Every row gives one point. Before rounding, the points of a table are all equally far from one centre. They may lie mostly on one side of it. Write the centre, to within rounding.

Points (7 x 2)
[[-12 -41]
 [-25 -44]
 [ 14  40]
 [ 10 -27]
 [ -4 -38]
 [ 24   4]
 [  3  52]]
Centre: [-29   9]

Points (14 x 9)
[[ 19 -15  17 -35   6  31   4  19 -10]
 [-13  -7  28 -18 -21  -5 -12 -38   0]
 [-27 -16 -12 -28  30 -22  32 -38   4]
 [ 17  -8 -27 -39   5 -27  60   6  19]
 [ -8   7   5  -1  16 -31  29 -44  26]
 [ 35 -18  27 -19  34   2  26   0 -14]
 [ 26  -4   1 -56   7  15  10 -36   1]
 [-28  33  10 -12  13 -24  41 -15  23]
 [-12  -5 -21   8 -14  12  30   6  13]
 [ -3 -25 -38 -41  17   2   4   9  24]
 [ 11 -18   2 -59  22  16   7  17 -20]
 [ -4   5   7 -15 -24 -10  55 -23 -18]
 [ 16  29  31 -50  -1 -28  26  -7  39]
 [ 31 -33   7 -30 -22  11  27   6  -8]]
Centre: [  2  -1   4 -28   3 -19  14  -1   4]

Points (31 x 24)
[[-24  21 -20  26  -3  17  -5 -10   8   7  10  -7 -26 -14  27  -4  18 -37
    2   1   1  52  27  35]
 [ -7   3   5  12  -9  11  -1   5   8  37  -4 -14 -22 -47  -2  -3  -1 -30
  -10  -8  -3  48 -14  34]
 [-27   5 -10  -1  29  18  -2 -21  23   5  -3   1 -32  -2  18  -6 -23 -28
    7 -12  38   6  45   8]
 [-17   9  -6   4 -20 -21   8  20  17  30 -33   3   3  -6  40  -4  10 -10
    3 -24   5  32  17   6]
 [ 10   8  -7   0   6 -29 -15  12   4 -11  14   4  -3   7  42 -44   2 -29
  -23   6  10  10  23  -4]
 [-21  23 -13  44 -16 -14   1 -12  12  15  16 -20  -1 -12  16 -22  17 -23
   10  -8   3  17  13  -5]
 [-12 -11  -7  -6  10  -1 -20   9   8  13  15   6   6 -21  44   7  10 -21
   -4 -17  -6  -1  35 -22]
 [-34   9  -8  -3 -27  -4   5 -12  31  -7  33  -2   5 -10  16  -1  -6 -56
   -2 -12  25  17   5   3]
 [ -8 -20   3   5   8  -6 -26 -30   8   6  15 -20 -17   2  17  13 -14 -17
   -3  -1  16  25  15 -17]
 [-27   9  -3 -15   8   0 -15 -18   5  11  12 -36  -2 -48  12   5 -10 -21
    7   0 -19  26  -2  -7]
 [ 10   1  -3  13   9  -9 -14  13  24  22  29 -37 -25 -16   7  -2 -34 -15
    3   8  -8  30   0  24]
 [ -2 -16  -3 -19  -6  -3  -4  21  14   5 -11  27  -9  -2  28 -25  -8 -27
  -11  11  29  34   6 -12]
 [-33 -19  19  10 -16  -1   2  -4  10   1 -16  -8  -8 -30  14   9 -14 -59
    9 -13  17  27  17  11]
 [-29   8  -8  -9  14 -15 -47 -14  25  -9   9   0  -1  -5   6  -3 -27 -25
  -31  -3   2  22  -9  12]
 [-49  -1  -3  -8  -6  23  -9  -1  10  18  -1 -10 -22   7  11   5   3 -22
   -3  26  11  34  22  43]
 [-16   0 -17  15   6 -24 -39   3  18   1  14  -1  14 -20  22  -8 -17 -23
   13   3  17  24 -12  19]
 [ -7   9 -13   8  20  12 -13 -18  30  32   3 -10 -29 -20  -3  -3 -22 -34
  -20  -8  39  40  11  -5]
 [-21 -13   3  -8  11  -3   2 -20   3  14 -11  -2   4  12   1   4   8 -24
   14 -13  28  23   1  -1]
 [-11 -24   9   9  -2   1 -21  -4  13   3   6  -4   3 -43  60   6 -17 -40
  -25  15  16  13  10  19]
 [-29  27 -22  12  -4   6 -14  -2  17  28   8  20  -5 -48  23  -3  -8 -32
  -22  -5  20  54   7   5]
 [-13   3   3 -10 -23 -15  -4 -10   6  26  -6  24  -9   1  -4 -23 -26 -24
  -23 -16  30  27 -15  -3]
 [-13  -7  13  25  25   5 -29 -21  11   3   8 -12 -23 -41  19 -13  -8 -14
  -22   1  31   3  23  -8]
 [-17 -26   3   8 -28   0 -12   6   8  32  -4  23   5   8  27   6  -5 -37
  -29 -20   9  12   8  28]
 [ -2  16  13 -27   4  24 -24   4  -2  15   5 -22   0   3  -4   2  -2 -11
  -20 -11   4  42  22  43]
 [-23  -9 -25  13  -3  24 -30 -19  -4   4 -16 -15   3 -17  23   1   5  -6
   -2  -1  11  29  37  -3]
 [ 17  -7 -17  -7 -35 -19 -10   0  21   8  -1 -10 -10 -32  24  -3 -17 -27
   -9  23  35   3   9   1]
 [-24 -13 -19 -22 -16  13   1   0  16   2   4  20   7 -38  28   7 -13 -27
    4 -18  35  32  25   2]
 [ -3  15 -25  26 -14 -11   8  12  37   6  18 -30  -4 -22  20 -40 -16 -34
  -28 -24  13  36   4   8]
 [-11  12 -12   1  -1  -9  -4 -31 -18   6 -18  -1  -1   5  17  17 -37 -15
   10  -1   8  15  -1   8]
 [ 18  -7   3  11 -17  24  -7 -16 -12   3  13  -2 -27  -2  17 -16  -3 -31
  -15  -9  31  42   4  24]
 [ -9   0 -15 -30  -9  -9 -22  12  37  36   0 -10  15 -27  32 -11  18 -24
  -30  -7  24   7   4   8]]
Centre: [-14   8  -5  -2  -1   0  -1  -1  10  13   3  -7  -9 -17  19 -14 -13 -22
 -16  -6   6  14  18  18]

Points (30 x 24)
[[-27   1  -5  12 -56 -24   9   7   8  32  -7  52 -12 -43  14   5 -21 -22
  -10   1   5   2  -8  -9]
 [-46 -32  10  12 -18 -18  33 -19 -11  18 -36  31 -15  -3  -5   8 -18 -23
   22   3  44  19  21  17]
 [-12 -11  18  38 -24 -27  37  -9  -7  41 -11  38  -4 -17  -8 -41 -13   0
   13  -4 -21   3   8  16]
 [-38 -40  13  40  -9  -7  -4   4 -14  24 -18  51 -14 -35  -4  19  -8 -26
    7  19  16 -12  -3  -8]
 [-13 -33  14  41 -28 -15  26   4  -6  47  -2  26 -41 -11  30  -1 -29 -20
   -4   4   6  26  22 -17]
 [  5 -38  13   8 -34 -26   3  19 -28  45 -37  43 -40  -1  -7   3  -3  -1
    8   7  14   5  30 -19]
 [-38 -13  -2  35 -30   4  30 -10  -3  24 -25  47   9 -32  -8  -7 -11 -17
    5  23  -7  24  32 -14]
 [-24 -16  -3  28 -22 -27  39 -31 -11  19 -40  25   6 -44  -2  17 -13 -30
    9  13  13  -8  11 -13]
 [-31  -8   4  18 -36 -34  14  -8 -49  32 -19   9 -28 -15  20 -18  11  -1
    2   4  32  -3  19  16]
 [-43 -47   7  40 -32  -8  -6  26  -4  41  -9  13  11 -37   5  27 -35 -27
   11  -2   8  16  30 -17]
 [-34  -1  -6  27 -39 -38  16 -11  -7  22 -46 -11  10 -26   7  10 -44 -42
    4 -10  -9   9  21  33]
 [  4 -19 -14  38 -39  -7   2 -29 -13  27 -25   7 -41 -14 -16  19  12 -25
    3  15 -12   9  15  -7]
 [-21   1   7  34 -39 -29   8   4 -28  32 -36  26  -3 -31 -11  -2   2 -22
    6  27  11  -4  35 -32]
 [-26 -23   2  20 -15 -10  35  -7  -3  38 -33  60   7 -30   2   8  -4 -13
    4  24  -7 -16  24 -20]
 [-35 -27   7  42 -28 -41  17 -18 -10  38 -15  15  -3 -13  20 -24 -31 -22
   -5  16 -17  19  18 -27]
 [-26  -2   6  52 -20 -27  13  -8 -14  34 -17  50  -2 -37 -25  11 -14  -3
    2  14 -30 -11  15  -6]
 [-10   7 -11  23 -22 -37   7   3 -15  55  21  26 -36   3  -9  -3 -24   4
   15  20  -7   5  28 -33]
 [-33 -34   3  48  -7 -12  28 -15 -12  37 -34  14 -24  -5  -3  15 -10 -38
   18  23  -8  -8   3 -21]
 [-18   7  16  40 -47  -6  19 -15  -1  18 -31  25   7  -9  -9  13  -1 -39
  -14  13  -7   9  36  17]
 [-17 -29  29  49   0 -44  29  36  -3  12   3  26  11  -5  22  24 -22 -11
   14 -12 -17 -22  10   7]
 [-25 -12   6  41 -33 -44   6   6 -12  49 -27  55 -23 -11  16  -3 -23  11
   16   7   9   7  -7  -2]
 [-16  -7  13  29 -35 -38  -1 -14 -15  39  -8  51  16 -30 -10  32 -15 -16
  -19   2 -10  -3  31   8]
 [-17 -12 -21   6 -40 -42  10   6 -29  18 -25  29 -46 -31  19  -4 -12 -26
    5  14  -2  31   5 -13]
 [-24 -25  16  21 -19 -57  23  -3   0  17 -42   4   0 -14  20 -13 -29 -24
  -17  12  -2 -34   9  25]
 [-45 -36  10  28 -19 -40  13 -17  -5  39 -31  21  27   4  19  13 -25 -28
   22  29  -6  17   1  -1]
 [-28 -31  12  37 -19 -46  -2 -12 -21  33 -21  25   8 -38  13 -15   2 -16
    2  19  -8  32  31  -6]
 [ -4  -9  14  20   4 -34  -6 -31  -4  35 -12  57  -1 -19  15  29 -15 -14
   -5  18 -10  29  28   0]
 [-33 -30  25  43 -11 -40  15  -5   4  35   1  27  -5  -7  12  14   6 -27
   -7  -5  -2   6  52  -9]
 [-13   2  11  14 -50 -15  11  -3 -18  50  14  19 -22  -2  14 -10  -8 -44
    9  -2  -3  -3  16 -30]
 [-20 -20  18  51 -43 -26  30   6 -14  25 -15  43  -8 -27  14  -7 -12   5
    8  24 -11 -21   7  14]]
Centre: [-18 -11   5   4 -12 -13   2   8  -6  16 -15   5  -6  -9   4  10 -20   0
   9   0  -7   2  14   2]

Points (27 x 24)
[[ 17 -15  -1  19   5 -31  30  22   5   8 -11 -22  -4 -15  32  16  18  38
   46  -5 -11 -10 -14  13]
 [ 15  33  -3   8  -4 -23  14  34  -9  28 -18 -15 -22  -8  12   3   2  26
   18 -34   1   1  -3  11]
 [ 38 -13  -3  -9 -33  -4  41  -3 -24  36  -6 -36 -12  -3  50  -2   7   8
  -15  -9 -24  -7   4   3]
 [ 37 -31 -15 -16  20 -10  18  40 -25  35 -19 -12 -11  -6  34  -5  23  18
   -7 -22 -15 -34 -12 -35]
 [ 22 -23   5 -34 -21 -19  15  17   0  21 -32 -41 -12 -29  29  -3  34  15
   18 -12 -19 -30  -4   8]
 [ 29 -31   1  30  -8  -4  12  31 -21  10 -10 -34  -5 -24  -2  49  15   3
   -2 -12 -10 -13 -13   6]
 [ 28 -45  -1  -1  -9  -6 -10  25  -8  38   9 -14 -20   6  38  19  26  19
   -2 -14 -22 -17  -7  18]
 [ 18 -20 -15 -10 -11 -25  -7  32  -4  23   0 -26   4 -14  25  24  16  23
  -31   6 -28 -14  -5  18]
 [ 48   7   4 -27  20 -13   0  34 -28  10 -35  -8  -9  19  23  22  14  12
   -5 -28 -13 -23 -44 -14]
 [  6  -6 -12  -3   1   8  17  28  14 -19 -20 -16  -2  19  46  27   2  10
  -18  -5 -44  -2   1   4]
 [ 34 -36  -2 -26  -7   6  -8  24 -41  10 -17 -29   0  -7  31   6   6 -13
  -26  -9   5   8  -3  12]
 [  7  -3   0   3 -14  -7  -5  23 -22  12 -24 -19   1 -23  -3  13  28  -2
    0 -54   8 -13 -24  -1]
 [ 20 -17 -25 -16  -5 -11  16  26  17  19 -19 -32  12 -12  34  26 -15  -9
  -15 -25 -26 -10   2   4]
 [ 16  10  -2   1 -10 -12 -16  51 -19  52 -35 -19 -19  -4  34   8  10  22
   19  12 -21  27  -8  -9]
 [ 19 -11  24 -24   4 -14  15  16 -14   6  -8   1 -10 -15  48  20  57  15
    6 -16 -31 -14 -12   8]
 [ 34  -5   3 -23  -1  -9 -28   8 -23  17  -9 -19  16   0  33  19  17 -14
   10  20 -33 -14   5  16]
 [ 24 -26 -11  12   1 -13  54  37 -22  29 -34  -7 -10   5  18  27   7  -1
   -3  12   7  -8 -34  17]
 [ 31 -22 -10 -13  22 -34  16  60 -21   7 -33 -24 -18 -18  10   0  15   5
   -8   3 -23  -2 -13  -3]
 [ 14 -38  -3 -29  -5 -22  17   3 -13   4 -38  -7 -51 -15  28   8  -7  38
  -24  -1 -34  17 -15  10]
 [ 24 -18   3 -19   8 -29   3  33   1   2 -29  -4   0 -30  38  17   2   8
   17 -25  -6   0  -8  31]
 [ 30 -21  -9 -31   2 -15  12  53 -22  28  -1  21 -26   6  21  13  12   8
   -9 -28 -18  -5  -6   8]
 [ 13 -20   7   0   5 -18  -2  19  -7  29 -18  -3  -8   6  41  39  10  33
  -32  -5 -26   6 -19  21]
 [ 13 -16  16 -12  -9 -16  10  40 -15  35 -30 -10  -3   0  44  18  16  21
   -7 -18 -22 -38 -30   8]
 [ 19  -6  11 -11  -5 -17  35 -12 -17  28 -12 -39 -27 -10   9  37  15  26
  -15   5 -49 -11 -27  12]
 [ 21 -23  13 -21  -3  -2  31  20  -4  10 -16 -10   5 -12  45  21   7   3
  -36   7   3 -17  10  10]
 [  4   4  -6 -26  -8  -2  11  32  -8   7 -24  10 -40 -13  39  36  18  39
   17 -27 -25 -33  12  -3]
 [ 24 -12   1  -2   6  -6   7  10 -23  25   6 -39  -7 -28  38  13   2  13
    5  18 -34  21 -33  32]]
Centre: [ 19  -9 -12 -11  -9  -1   9   5 -13  10 -18  -6 -19  -8  20  16   7   9
  10   4 -11   0 -19 -19]

Points (28 x 24)
[[-35  23  -7  12  45  -9  15  -4   3  -8 -26  24   1 -14  -4  42  40 -27
   -9  26 -16  -7  17   0]
 [-13  30  -5   7   9  -3   1   3 -12   3 -30  23 -28 -34   0  26  14 -40
  -22 -22 -10 -17   0 -20]
 [ -9   7  -5  38  36  20   4  12  21   2 -27  10  -7 -52  -2  16  22 -29
    6 -36   0 -24  -8  13]
 [-35  -8  -6  19  21 -17  26   4  -4  -3 -12   0  -6 -25 -11  41   9 -47
  -19  -5   2 -29 -10 -12]
 [-18 -23  -9   6   3 -11  -5  -9  -7  -4 -39  -2  -5 -27  -4  26  23  -6
  -35  -7  13 -10 -21  -8]
 [-30   4  12  13  41 -16  -3  10   5 -13 -60  14 -23  -7   1  14   5 -39
  -17   4   9 -18  24   3]
 [-26  -3 -20 -16  24 -22  33  11 -18  -2 -47  -5   1 -39  15  23  42 -36
   -1  -2 -14 -17  29  -4]
 [-22  12 -11   3  -5 -21  11   4   2 -12 -42  33  -8 -23 -10  31   2 -38
  -25 -17  -6 -33  27  -5]
 [-18  23   0   5  19  22   9 -14  -1  -7 -31  22  22 -25 -18  47  17 -43
   -7 -16 -10 -33  10  21]
 [ -8   0  -1  13  14 -25  -4  16  -4 -25 -33   0  12 -34   2  39   7 -37
   -7 -28  -5 -39  19  -6]
 [-37  -9  15  30  46 -17  -1   9  -4  -6 -52  25  12 -24  26  24   9  -8
   -9  -1  19 -23  12   9]
 [-16  -1 -14  30  14 -15  12  14 -18  14  -4  16 -24 -55  18  31   0 -19
    0  -7   2 -23  -7  -3]
 [-21  -9  -7  33  14 -18   8   8 -21 -12 -48  15  -3 -47   2  37  18 -35
  -12 -15  -1   1  15   4]
 [-48   3 -20  15  17  -8  -7  43  12  -4 -20  35  26 -11   2  -8  23 -16
   -5  -9  15 -17  12   4]
 [-29  35  -2  21  27   9  24  -2 -12  24 -21  13  12 -29 -27  28 -13 -36
   11   7  -8 -20  14 -17]
 [ -4  -3   6  11  15  -4  22  -1  -3 -23 -15  11 -18 -37  -2  41  10  -4
   24   8  18  -6  -4  37]
 [  7 -16 -11  28  20   1  12  21  -5 -21 -33  11 -20 -10  -9  27  15 -43
  -20   2   9 -17  13  16]
 [-32   9  -1  21  22   5  19  26 -15 -24 -23  11   5 -26  10  17  15 -40
  -25 -15  -4 -10  14   6]
 [-31  -3  -8  28  21 -10  21  13  -2   5 -11  13  -3  -7  18  60   5 -28
   12   8  13  -8  22  -8]
 [-12  -3  -5  12  22   4  29  12 -27 -12 -22   9   6 -14  -7  54  21 -30
  -10 -10  15 -13  29   0]
 [  9  21 -23  40  27  -6  27  -3 -11 -14 -41  22  17 -20   3  -3   0 -35
   -4 -10   0   4  13  -4]
 [ -4   2  15  16  41 -16   5  17  14   0 -21  39   1 -31  13  39  -3  -7
   13 -19  10 -16  -2 -28]
 [-38   4  -2  13  27   9  17   8  -6  23 -48  15 -11 -35  -2  43  -2 -31
  -26  -8 -16 -18   6 -14]
 [-39  24  -4  29  23   2  32  -7  10  -6 -11  14  -3  -4 -29  32   3 -36
    2 -12 -16 -26   8  14]
 [  1  33  22  20 -10   1  -2  -7 -24   4 -32  19  14 -40  -4  39   9 -10
    6  -2   2 -20  13   5]
 [-36  21  -8  33  19   8  24   4 -21 -16 -27   7   4  -6  21  45   5 -33
   12 -10  12 -11  10   9]
 [ 14   9 -17  36  12 -28   9  -2   5  25 -43   8   8 -21   0  31  16 -20
   -3 -21  23 -15  26  23]
 [ -1  18 -26  24  32 -20   7   1 -36   8 -28  30  -1 -26  23   1  12 -49
    1 -15  -6  -7  -4   2]]
Centre: [-14   1 -10   6  18  -2   8   4   0   8 -34  15   3 -17  -1  10  16 -15
  16   0  -3 -23   4   3]

Points (28 x 24)
[[ -6   2  16   0   0 -28   9 -49 -22   8  25 -19  -4  13  12 -23  21  19
   18  32  -9   8 -28 -36]
 [ 15  22  -3 -21   9 -29  -5 -52 -11  38  24 -39 -18   0  29 -13  35  29
   20   9   0   2  -5 -13]
 [ 17   9   7 -39  -3  -9 -13 -47 -26  26  16 -28  -6  14  15 -13  26   5
    9  35 -10  19   0 -21]
 [  9  24   2  -9  -7 -36 -27 -18   2   9  20 -27 -14  10  25 -11  28  25
   33  34 -23  21  -3 -39]
 [ -2  18   2 -15   0 -35  -5 -30 -39  31   3 -30 -13   0  34 -10   4   3
    9  13  -2  -1   4 -13]
 [ -6   7 -21 -18 -13  -8   5 -38 -14  20  -4 -31 -14  17   8  -9  29   1
   30  23 -24  -1 -23 -38]
 [  1  22 -17 -18  -2 -19 -15 -36  -7  41  42 -33  -6  22 -11  13  17   9
   18  28  -1   0 -24 -33]
 [  1  20 -11 -31 -26 -37  -5 -36 -11  22  48 -13   6  13   5  -9   5   9
   13  26 -13 -10 -13 -27]
 [  7  23  -1  -3   2 -27 -26 -43 -22   1  13 -42  -1  12  10  -9  19  16
   14  32  12  16   6 -38]
 [ -1  39   0 -19   0 -25  -4 -36 -25  27  31 -17  -2  31   4   5   8  13
   14  46   4  -6  -7 -22]
 [ 17   1 -19 -21 -18  -2 -12  -3 -28  14  50 -38  -8  26   8  -2   7   9
   22  20 -14  17  -8 -22]
 [ -5  24  -8 -15  -8   3 -17 -34 -14  29  27 -51 -10  -5  -7 -12  16  25
   11   0 -16  32  23 -33]
 [  4  48   5 -28 -18 -18   1 -42  10  33  30 -21   3   8  -9  -6   8  18
   29  21  -3 -13  -8 -20]
 [  1  26   7  -8  -2 -26  13 -40 -20  14  13 -36 -33   4   8  26   8   3
    8  39 -12  11   5 -39]
 [ -7  20   2 -34  10   2   4 -51 -24  28  20 -29  -7  26  30  21  15  26
    0  21  -3  22   1 -21]
 [ -1   1 -18 -19  -9   1 -21 -38 -23  12  15 -26 -19  -5  21 -11   2 -13
   15  39   6  11  -4 -41]
 [  9  -2  -3  -1  -8  -6  -6 -58 -21  -4  23 -38 -25   9  21 -21   2  11
    9  -6  -9  16   2 -23]
 [  9  16  -5 -39  -9 -20 -15 -28 -21  13  35 -38  -9   1   9 -11   6  16
   20  24 -33  -1 -21  -3]
 [ -9  23  -1 -28   6 -20 -32 -37  -4  25  22 -29  -7   7  10  -8  44  18
   25  -3 -21   9  -2   0]
 [ 16  11 -20   9 -11 -18  -2 -36  -8  37  16 -37 -13  -6  15  22   6  11
   -4  15 -25   0   6 -40]
 [  2  27 -17  -2 -16 -13 -20 -45 -27  24   4 -25  -9  20  34   5  28   2
   10  12 -18  12  -3 -19]
 [ -1  11  12 -26  -8 -24   8 -60 -12   2  16 -43  12  15   7  -9  -3  15
   17  13   8  10  -2 -21]
 [  0  11 -20 -12  -7 -34   7 -37 -33  -3  23 -21 -18  20  -1  14  25  18
   22  43  13   7  -5 -16]
 [ 18  28  11 -27 -14  -9  -7 -19   3  20  17 -45 -24 -22   7 -13  20  25
    7  13 -22 -20  -1 -41]
 [ -8  31  -5 -14 -23 -11 -19 -40 -12  28   3 -26 -10  32  24  11  26  24
    1  27  12  10   7 -47]
 [-17   7   2 -19   0 -33 -21 -14 -28 -11  16 -37 -27   1   8   4  25   7
   20  36  19  11  -3 -27]
 [ 11  29   4 -39   1 -32   5 -22  -4   3  18  -6  11   8   8 -18   7  22
   18   3   6 -16   3   1]
 [  4  20 -26   5  -2 -29  -2 -43 -16  26  38 -15 -14  23  18   5   3  -6
    5  30  11  15 -21  -5]]
Centre: [ -7  12  -3 -10  -8  -6   2 -19   4  14  23 -22 -14   4  12  -3  16  20
   7  18   1   7   0 -16]

Points (28 x 24)
[[  0   7  13 -27  17 -26  -1 -31   4   2  26   0 -32  35 -37   2  -5 -29
  -15 -32  10   2  14 -28]
 [  4 -12  18 -38  34 -28  11 -35  17   4  19  12 -19   9  -8   6   9  -2
  -12 -45  -4 -23   4 -14]
 [-17  -6   6 -38  42 -32  19 -38  -1  16  24  23 -21  20 -19  14 -16 -10
    1 -21   1  11   2 -11]
 [ 36  -3  22 -17  39  -5  -2 -24 -20   3  26  11 -26  28 -30  -8   0 -19
   22   1   0 -11  -2 -26]
 [-17  12  39 -33  18  11  -9 -29  23   2  20  16 -10  30 -18  12  -1 -51
  -19   7   4  -6  24  -8]
 [  0 -14   4 -53  45   5   2 -26 -10   9  13   8 -36  23 -20  18   6 -18
   -6 -26  12  -6  -8  -8]
 [ -2   2   6 -30  60 -13 -20 -18  10   3  30  -2 -40  15  -7 -11 -25 -40
   -9 -14  22 -26  25 -12]
 [  3 -20   2 -24  26 -18   1 -46 -23   0  40   4 -36  10 -28 -15   9 -36
   -7   2  -5 -21   0 -36]
 [ 11  -2   6 -17  32 -20 -15 -46  -8  12  41  14 -55  15 -14  -8   2 -13
  -29 -13  19 -10   2 -17]
 [  0 -10   1 -27  34  11   9 -28 -21  16  39 -18 -39  18 -21   1  12 -30
   -6 -39   4 -16  -3   8]
 [ 20  -3  20 -31  39 -13   9 -10   8  -1  23  28 -53  25 -16  -7  -3 -41
    7 -12  -9 -13   3 -29]
 [ 23  -7  -4 -40  24  17   0 -28 -24  18  22   8 -32  19 -31   2   7 -31
   16   0  21 -12  -6  -3]
 [  1 -26  13 -30   4 -21   2 -36   0   1  15  -8 -29  13 -35  -7   4 -30
   -1  -8  11   3  -3 -24]
 [-12 -13  13 -26  47 -24 -16 -12  -4  14   6  -1 -28  40 -40  -9   5 -44
   -4  -5  31  -7   5 -11]
 [  0 -19  20 -28  28  -7   9 -45  -2 -12  42  33 -35  26 -22  12   6 -18
    1   7  10   1   1 -22]
 [ 13  -6   2 -13  49  -2 -16 -11  -4 -12  29  15 -33  27 -13  -7 -31 -44
    0 -23  20  -9  -8 -14]
 [ -3 -19  17 -32  46 -23   7 -27 -17  14   8  16 -31  25 -17   7  -4 -43
   21 -13  14 -11   3  -6]
 [ 25 -12   7 -36  31  13  13 -20  -3   1  34   0 -43  25  -4 -11  -7 -20
    0 -27   0  -8 -17  -1]
 [ 18  -7   7 -26  18 -25  -8 -35 -17 -17  22  -1 -25  16 -34   8 -18 -26
  -10 -15  19  -5   3  -6]
 [ -7 -19  13 -29  22  -3   1 -28 -14  10  13  16 -37   6 -35  13  -2 -11
   -3   0  22   9 -11 -37]
 [ 16 -20  25 -23  34   5  -1 -20 -20  20  12   4 -18  32 -17  15  -1 -21
   -5  -4  22 -10  29 -13]
 [  5 -24  10 -32  21 -13   8 -48  11  -1  34  11 -26  31  13  -2   5 -49
   -5   4   9 -15 -10   2]
 [ 21 -16   7 -25  36 -17  -5 -25 -20  -2  28   8 -18  30 -11 -16 -20 -15
   -8 -15  15  10  -5 -13]
 [  6   1  20 -25  38 -14  20 -23 -31  -3  37  14 -18  32 -26   4 -17 -30
   -4 -29   9  -5 -24 -11]
 [ 14  -9  22 -19  36  -4 -14 -31  -7   7  40  13 -25  12 -14 -13 -10 -25
    6 -40  -9 -21  16   1]
 [ 11   9  15 -21  33  -6  -8 -35 -26  -8  37   5   1  24  -3  -1  -4 -40
   21   5 -27  -1  -5   0]
 [ -5 -28  12 -45  36 -23 -10  -3 -11  25  28  11 -28  17 -21  -9 -24 -40
   -7 -13  -1 -13  -4   0]
 [ 11   0  23 -18  27   0   9 -33   4  -1  24  25 -43  35   2  -7 -19 -26
   -2 -26 -12 -15  -8 -25]]
Centre: [-14  15   0  -7  24  -9   7  -3   3   6  25   9 -13   9 -10  -3   9 -18
  -8   6   6 -24  -3  -5]
